Rows are points. To make a cloud, some directions were put in groups of two or more. Within a group, all points are equally far from the middle, so they leave a hole (a ring in 2 directions, a hollow ball in 3). The other directions are filled evenly. Then the cloud was stretched, turned, moved and blurred a little. Count the holes, and give their numbers of directions, smallest first.

Cloud (19 x 3):
-14.2; -17.0; -27.0
-22.5; -13.0; -23.6
5.7; -23.5; 7.3
-26.1; -9.1; 0.3
-19.2; -11.8; -21.1
11.7; 19.8; -12.0
-32.2; 32.5; -5.9
-0.8; 9.8; 8.2
-14.9; 21.8; 1.0
15.0; -3.0; 6.4
4.4; 10.9; -23.3
-14.0; 17.0; 20.4
-8.5; -24.9; 2.3
6.2; -14.0; -35.8
6.7; -23.5; -0.6
22.9; -34.5; 3.2
-8.5; 29.7; -31.8
21.9; 10.5; 8.6
0.6; -12.1; -7.3
Holes: 0

Cloud (29 x 4):
-10.6; -23.0; 19.6; 6.5
1.0; -18.1; -24.0; -12.7
17.9; -15.3; -21.4; -20.3
-16.7; -15.8; 32.8; -19.8
-14.5; 14.9; 1.2; -27.4
1.2; 11.1; -30.3; 19.0
-18.2; 31.0; 4.0; 1.1
-22.6; 4.3; -12.4; -19.3
26.2; 11.5; -14.7; -23.4
5.5; 18.2; -33.0; -5.1
-7.9; -14.2; 16.2; -14.2
-7.1; 14.5; -32.3; 20.5
-17.8; 14.5; -6.4; -22.4
-32.9; -12.8; 9.5; 10.9
-25.6; -11.9; -32.3; 9.0
-3.1; 17.4; 7.0; -9.6
-17.0; 11.8; 3.0; -21.9
32.2; 15.5; 4.8; -17.2
-34.2; 0.5; -2.9; -18.6
-26.8; -5.0; 10.0; 1.0
-18.9; -4.7; -5.9; -16.6
-2.4; -27.1; 6.8; -14.3
-23.4; -7.0; -15.8; -8.2
-17.4; -9.4; -6.5; 30.1
-26.4; -5.1; -31.3; 2.6
12.2; 3.7; 23.9; -18.5
24.5; 22.0; 21.6; 11.6
-7.6; 32.5; -2.8; 3.3
-1.3; -21.7; -7.3; 12.9
Holes: 0

Cloud (27 x 4):
-29.8; -11.0; -6.1; -13.5
-20.8; -14.7; -12.6; -15.2
8.7; 21.1; 0.4; -3.8
-4.5; -27.4; 23.0; -14.8
-9.8; -35.7; 7.2; 19.4
-17.0; -4.8; -13.0; -32.5
14.9; 2.1; 8.7; 21.9
-12.2; 19.8; 7.3; 8.2
-1.9; 30.1; -22.8; 1.9
4.2; -23.0; 34.6; -15.9
-9.4; 20.4; -6.2; 21.4
17.9; -18.6; -9.9; 5.8
-41.7; -13.1; -8.4; 0.2
-9.0; -19.6; 9.0; -20.5
-18.7; 14.1; -28.1; 26.3
-20.1; -7.2; 32.7; 6.8
-12.5; -19.8; -14.7; 7.3
-19.7; 16.5; 8.8; -5.3
8.7; 6.6; -29.6; 2.3
-4.7; 20.2; -2.6; 14.9
-6.5; -13.7; -16.7; 16.2
-26.9; 32.5; -10.8; 8.5
-15.1; 27.5; -3.2; -0.2
25.4; 1.0; -0.6; 10.8
-13.8; 14.1; -1.3; -30.2
-6.4; 2.9; 2.7; 38.3
-11.4; 16.3; -40.4; 8.6
Holes: 1 (2)

Cloud (47 x 6):
27.9; 0.8; 0.5; -9.3; 16.4; 10.6
-11.3; -3.0; -19.1; -20.5; -8.1; -23.0
15.2; -32.3; -19.8; -5.8; 7.9; 18.0
6.1; -33.4; -34.1; 7.8; 8.1; -6.3
4.8; 6.7; 17.2; -14.5; 24.1; -16.1
1.5; 33.2; -1.4; 13.4; -18.3; 17.6
-14.9; 18.2; 1.1; 13.2; 4.0; 33.9
3.0; -17.8; 12.5; 1.2; -0.1; -15.6
-4.9; 14.8; -5.2; 3.7; -8.1; 7.9
23.5; -14.0; -4.7; -38.2; 13.1; -7.6
-31.6; 28.5; -3.4; -8.6; -1.3; 24.2
-22.0; 20.3; 3.0; -14.8; 4.9; 3.5
-28.7; 9.1; 18.0; 5.9; 6.4; 2.2
-5.8; -0.4; 21.1; -23.6; 11.9; 32.8
-21.9; -8.3; -29.8; 2.5; -11.4; -2.9
5.0; -22.0; 10.5; 4.3; 5.2; 5.5
-12.0; 9.5; 20.3; -23.2; 19.2; 5.2
-20.1; 15.9; 11.8; -27.2; 2.7; 4.2
15.4; 26.0; 0.3; -25.4; -15.7; 3.3
-5.4; -12.6; -8.1; -5.5; -4.6; 25.4
-17.0; -2.8; 24.4; -9.1; -1.5; -1.0
18.5; -0.8; 33.9; -9.4; -2.9; -7.3
-13.2; 10.8; 4.7; -5.6; -21.1; 18.4
-13.3; 16.7; -12.4; -9.3; -9.5; 23.3
-14.8; 27.5; 27.5; 16.8; 27.2; 30.1
19.2; -24.0; 7.1; 10.1; -1.1; 6.2
-2.9; 45.0; 20.9; -7.1; -10.8; 13.0
-15.6; 7.5; 26.5; -8.1; -19.5; 11.2
-37.6; -1.0; -4.6; 32.8; -10.3; 28.3
3.9; -0.9; 32.6; -12.7; 3.4; 0.1
13.7; 13.5; -13.4; -13.3; 0.8; -15.4
19.8; 14.6; 34.9; -20.0; 21.7; -2.1
10.2; -15.7; 24.4; -10.9; 2.4; 22.6
-1.9; 13.7; -12.6; -7.7; 20.7; -2.0
9.3; 29.0; 24.9; 9.8; 25.7; 35.8
-2.2; -3.0; 25.5; -15.7; 31.4; 15.5
31.4; 6.5; 3.6; -28.6; 16.1; -30.7
8.0; 14.0; -10.3; 23.1; 22.5; -7.7
28.0; 10.5; 23.9; -8.3; -9.9; -13.6
-16.0; -19.0; 11.1; 9.1; -13.4; 41.5
8.3; 47.6; -4.6; -4.7; 3.5; 8.9
26.4; -0.4; 21.3; 12.1; -4.1; 34.4
-20.3; 5.9; 16.7; -17.1; 24.9; 4.6
2.8; 31.8; 25.1; -14.2; 13.3; 25.4
42.0; 7.6; -11.1; 11.9; 18.1; 1.1
11.7; -5.7; -1.8; -13.8; 30.8; 36.5
22.6; -1.3; 28.6; -21.3; -2.2; -4.0
Holes: 0
